Every row gives one point. Two turns around zero, p and q, are shown by what they do to some points. Where does a point land after both, in the order given? Backwards means that the second turn is done in reverse. Each puzzle has new turns, and all numbers are rounded.

Turn p:
[ 14.4 -16.8] => [12.0 18.6]
[ 6.5 11.4] => [-12.8   3.0]
[-34.3  -4.5] => [ 14.1 -31.6]
[ 8.7 18.9] => [-20.6   3.0]
[ 4.8 -8.9] => [7.2 7.1]
Turn q:
[ -4.2 -11.6] => [-8.2 -9.2]
[26.5 21.4] => [32.5 10.2]
[-14.5  -8.8] => [-16.7  -2.9]
[ 4.9 17.0] => [10.8 14.0]
[-12.7 -18.0] => [-18.4 -12.1]
Where do these land?
q, then p: [20.4  5.2] => [-3.4 20.8]
p, then q: [-23.8  -6.5] => [  4.4 -24.3]
p, then q: [-18.5   5.4] => [ -7.0 -18.0]
q, then p backwards: [21.9 -4.2] => [-16.8 -14.7]

Turn p:
[ 7.8  5.0 10.1] => [ 0.6 11.7 -7.1]
[-12.6   2.3  12.7] => [-17.5   2.2  -3.7]
[ -7.9  -4.3 -54.4] => [ 25.5 -46.8  14.1]
[  0.0 -14.3  14.1] => [-9.1 13.6 11.6]
[ 7.1 10.2 11.6] => [ -0.6  11.6 -12.5]
[5.6 1.0 5.9] => [ 1.1  7.8 -2.3]
Turn q:
[  4.0 -40.8  -2.4] => [  7.0 -33.8  22.2]
[3.4 7.3 9.9] => [-8.9  1.3 -9.1]
[  4.8   5.6 -16.6] => [ 1.6 13.4 12.2]
[-19.3  -0.8  12.7] => [ 11.6  -7.6 -18.5]
[ 7.0 28.6 -3.5] => [-11.2  26.5  -7.0]
Where do these land?
p, then q: [-15.4  -8.0 -27.5] => [ -2.0 -32.1   4.9]
p, then q: [ 4.7 -2.6 -8.7] => [-8.4 -4.9  3.1]
q, then p: [ -7.2 -10.5  30.5] => [  7.9 -15.2  28.3]
q, then p: [-10.3  -2.5 -10.5] => [ 9.1 10.9 -4.5]
p, then q backwards: [27.6 -1.4 -4.3] => [-21.1   5.4 -17.6]
p, then q: [ 0.6 25.1 20.5] => [18.3 24.6 10.6]

Turn p:
[ 32.2 -14.8 -18.3  18.1] => [13.3 24.5 33.1  6.6]
[-20.8 -11.6  -5.8 -10.1] => [  9.4   2.6 -24.1   5.2]
[ -1.4  -4.3  -2.1 -23.5] => [ 17.4 -14.4  -7.9   2.3]
[-15.3   2.9  11.1  14.9] => [-21.2   5.6 -10.2   1.9]
[-6.9 28.2  2.9 -0.2] => [-13.5 -10.4  -3.2 -23.5]
[26.7  4.6  8.1 23.1] => [-15.2   7.2  32.3   2.6]
[-14.4  -4.9   3.9 -22.3] => [  9.9 -15.1 -19.9   4.7]
Turn q:
[ 6.3 24.2 -9.5 22.9] => [ 15.6   7.4  10.2 -28.9]
[  0.1 -14.2   0.1 -30.8] => [-21.4  -6.0   5.3  25.1]
[  6.5 -16.8   2.8  -3.7] => [ -1.6 -14.8  -4.7  10.2]
[-17.8 -20.5 -11.2  10.0] => [-13.6  -7.2 -25.5  -8.7]
[ 5.0 27.3 17.9  1.6] => [21.2 20.6 14.7  2.5]
Where do these land?
q, then p: [  4.8 -13.9   4.3  -6.9] => [-2.5 14.7 -0.7  7.7]
p, then q backwards: [15.2 -5.0 -2.6  9.1] => [  6.1  14.0   2.4 -10.4]
q, then p: [-31.9 -11.0  15.8  22.6] => [ 24.7  15.2   7.2 -31.7]
p, then q: [ -6.6  -1.6 -17.3   5.9] => [-1.8  6.3 18.1 -3.2]
p, then q backwards: [ -0.8  -8.6  12.1 -12.9] => [  7.9 -15.7   8.4  -3.1]
p, then q backwards: [ 19.4  40.1 -12.4 -17.9] => [ 27.3  10.2 -30.3  26.3]
